Each row of a before or after table is a point. The points were changed in one or more steps. Then noise was added and the rows were shuffled. The steps act on columns, c1 being the first. What was done? A step turns or swaps two columns, mirrors them in a line or flattens them onto one, adds a multiple of one to another, or multiplies or shifts one. Angles are multiples of 10 degrees, from the lower column toward the higher: turns from -170 to 170, lines from 10 to 170 but not 90. Use the fewest steps. Two steps may share a column if one is a turn and the other turns, adds or multiplies; they go together, in the order done. Otherwise the lowest column goes first.

Before (10 x 2):
[[  26  -48]
 [ -50   54]
 [  22    0]
 [  15  -14]
 [-113   -4]
 [ -10  -31]
 [   6   37]
 [  41    5]
 [  36  -20]
 [ -22   64]]
After, 10 rows:
[[-11  23]
 [  9  25]
 [-40 -55]
 [-37  -8]
 [ 26   7]
 [ 27  44]
 [ 59 -96]
 [ -4  43]
 [-25  38]
 [-25 -73]]
Steps: turn c1 and c2 by 120 degrees

Before (9 x 4):
[[-25 -23 -77 -59]
 [-31 -38 -19 -59]
 [ 17  57  31  58]
 [-43 -52 -77 -23]
 [ 38 -26 -22   2]
 [  0  43  41  15]
 [ -9  19   7  52]
 [ 26  79  11  35]
 [  7  52  52  29]]
After, 9 rows:
[[-47   0 -33  55]
 [ 78  33  20 -30]
 [-32   4   4  97]
 [-68   1  32  73]
 [ 45  26 -12 -57]
 [  6 -44  16  15]
 [  7  19  35 -38]
 [ 54  22  23 -59]
 [ 33  26 -15 -41]]
Steps: turn c1 and c2 by -50 degrees; turn c3 and c4 by -130 degrees

Before (9 x 9):
[[-36 -18   4 -18  16 -11 -31 -28 121]
 [-14  34 -29  21 -37 -19   9  11 -14]
 [-23 -32 -17 -24 -25  11  12   1  18]
 [ -8 -16 -13  14  23  10  -5  -3  57]
 [-18 -36  37 -18 -17  12  -2 -21  -8]
 [-35  -2 -30   4  12  26 -34  21 -10]
 [-21  11 -13 -20  10  -7  12   0 -13]
 [-13 -10 -24  -1  14  -2 -30  62  -6]
 [ 11  21   1 -27 -42  16  15 -11  -9]]
After, 9 rows:
[[-10  11 -14  -6  28   2  11  -1 -12]
 [-18 -17  -2   2  40  -8 -31 -28 121]
 [-18  -1 -17  20  26  32 -34  21 -11]
 [  9 -16  -9  23  14  12  -6  -3  58]
 [-35  34 -31   7 -28   3   7  11 -13]
 [  0 -10 -21   8  16  10 -30  62  -6]
 [-25 -36  36 -16   8 -12  -1 -21  -9]
 [-19  21   6 -43 -21   8  15 -12  -9]
 [-34 -31 -11 -24   9  15  13   0  17]]
Steps: turn c1 and c5 by -40 degrees; turn c4 and c5 by -30 degrees; multiply c6 by 0.7; turn c3 and c6 by -30 degrees

Before:
[[ 14 -27   0 -31   9  79  -7 -30  13 -31   0  22]
 [ -3 -14 -46 -84  41  40  12  -3 -30  -3 -57  -9]
 [-39 -23  -5   9 -26 -55  28  39  -8  75  82  61]
 [ 32 -12   2 -30 -55  35  12 -14  72   5  26   0]
 [-65  49 121  19   3  49 -52  11   7   8 -29 -49]
 [ -2 -40   5 -38   7  16 -40  16  16  92 -12   2]
 [ 48 -27 -27  22  12  -1 -20  32 -76 -18  25  22]
 [ 40 -26  14  11  10  34 -33  11  18  10 -66  22]]
After (8 x 12):
[[ 11 -33  -2 -36   4   0 -16  28  78  30   7  22]
 [-35 -22  -7   7 -25   5  20 -42 -56 -94  48  57]
 [ 40 -26  12  16   1  17  22  17  40  19 -66  29]
 [ 31  -8   3 -31 -55  66 -14  14  49 -17  19   5]
 [ -2  -5 -46 -83  49 -46   9  26  34  21 -59 -31]
 [ 42 -26 -26  19  11 -64  31  -6 -19  12  32  15]
 [ -2 -42  11 -34   6   3  49  40  17 -81 -45   4]
 [-69  45 125  16  -2   3  33  28  46  -3 -30  19]]
Steps: add 0.5 times c3 to c12; add 0.5 times c4 to c7; turn c7 and c8 by -120 degrees; mirror c6 and c9 in the line at 50 degrees; mirror c10 and c11 in the line at 100 degrees
